Rows are points. A path goes straight from each point to the next, and from the last back to the first. The post is the endless flat space through its rows: a point in 2 columns, a line in 3, a plane in 4, and so on, so that a path can go around it. Count how often the path circles the post. Going back the other way cancels.

Post (2 x 3):
[[ 0.03  0.00  0.40]
 [ 0.00  0.22 -0.28]]
Path:
[[-0.06  0.51  0.13]
 [-0.16  0.13  0.29]
 [-0.12 -0.28  0.64]
 [-0.23  0.14 -0.29]
 [-0.18  0.67  0.04]
 [ 0.19  0.37 -0.09]
 [ 0.16  0.11 -0.19]
 [-0.14 -0.41  0.09]
 [-0.17 -0.26  0.17]
 [ 0.08 -0.01  0.02]
 [ 0.37  0.41 -0.20]
 [ 0.07  0.56  0.11]
 [-0.29  0.19  0.31]
 [-0.17 -0.19  0.12]
 [ 0.09  0.02 -0.83]
 [ 0.21  0.17  0.04]]
Times around: 1

Post, 3 rows:
[[-0.02  0.29 -0.13 -0.25]
 [ 0.40  0.14  0.03  0.47]
 [ 0.04 -0.18  0.15 -0.02]]
Path (22 x 4):
[[ 0.16  0.03  0.08  0.39]
 [ 0.52  0.14  0.58  1.24]
 [ 0.06  0.44  0.13  0.02]
 [-0.12  0.43 -0.03  0.39]
 [ 0.26 -0.22 -0.01  0.24]
 [ 0.20 -0.35  0.08 -0.04]
 [ 0.39  0.15  0.25  0.32]
 [ 0.05 -0.11  0.43  0.30]
 [-0.09 -0.25  0.03  0.25]
 [-0.08  0.14 -0.18 -0.22]
 [-0.26 -0.10  0.16 -0.21]
 [-0.09  0.21  0.31 -0.08]
 [ 0.48 -0.03  0.11  0.07]
 [-0.02  0.18 -0.26 -0.38]
 [-0.24  0.11 -0.34 -0.22]
 [ 0.06  0.37 -0.02  0.21]
 [ 0.31  0.30 -0.40  0.45]
 [ 0.34  0.28 -0.46 -0.16]
 [ 0.46  0.19  0.01 -0.08]
 [ 0.17  0.25  0.06 -0.21]
 [ 0.38  0.04 -0.17 -0.22]
 [-0.09  0.02 -0.15 -0.25]]
Times around: 0

Post, 5 rows:
[[ 0.05  0.24 -0.02  0.33 -0.31  0.39]
 [-0.22 -0.10 -0.37 -0.12 -0.17 -0.11]
 [-0.32 -0.61  0.20 -0.44  0.27  0.08]
 [-0.04  0.14 -0.06  0.08  0.22  0.02]
 [-0.02 -0.23 -0.13 -0.17 -0.14 -0.43]]
Path:
[[ 0.08 -0.44  0.10  0.08 -0.55 -0.54]
 [ 0.39  0.16  0.03  0.53 -0.15  0.03]
 [ 0.10 -0.02 -0.08  0.16 -0.22  0.34]
 [ 0.66  0.14  0.39  0.10 -0.06  0.05]
 [ 0.12 -0.40 -0.20  0.07 -0.12  0.18]
 [-0.40 -0.27 -0.46 -0.15  0.08 -0.18]
 [-0.62 -0.19 -0.31 -0.29  0.48 -0.04]
 [-0.30 -0.01 -0.35 -0.09 -0.59 -0.26]
 [-0.20 -0.27 -0.14 -0.48 -0.34  0.03]
 [ 0.09  0.13 -0.29 -0.03  0.13 -0.19]
 [-0.15 -0.18 -0.42 -0.05  0.11  0.29]
 [-0.14 -0.20  0.01 -0.03  0.34  0.03]
 [-0.70 -0.26 -0.42 -0.10  0.15  0.01]
 [-0.44  0.20 -0.54 -0.23 -0.61 -0.47]
 [ 0.03 -0.09  0.35 -0.43  0.08 -0.21]
 [ 0.18 -0.16 -0.01 -0.27  0.23 -0.11]
 [ 0.02 -0.34 -0.13 -0.01 -0.03  0.23]
 [-0.20 -0.31 -0.30 -0.07 -0.23 -0.03]
 [ 0.14 -0.41 -0.01  0.03  0.17  0.47]
 [-0.34 -0.76  0.17 -0.30  0.14  0.20]
 [-0.19 -0.12  0.09 -0.04 -0.09 -0.17]
 [-0.29  0.14  0.54 -0.06  0.66  0.21]
 [-0.09  0.19 -0.30 -0.27  0.28 -0.20]
 [ 0.13 -0.33 -0.03 -0.49  0.16 -0.06]
 [-0.11  0.21 -0.59  0.18 -0.06  0.12]
 [ 0.28 -0.17 -0.13  0.39 -0.19 -0.45]
 [-0.21 -0.02  0.18  0.16  0.00  0.25]
 [-0.32  0.26 -0.44 -0.13 -0.08 -0.36]
 [ 0.20  0.08  0.26 -0.03 -0.24 -0.12]
 [ 0.10  0.47 -0.18  0.15  0.56  0.28]
 [-0.15 -0.13 -0.53 -0.10  0.15  0.10]
 [-0.26 -0.61  0.33 -0.19  0.44  0.25]]
Times around: 4
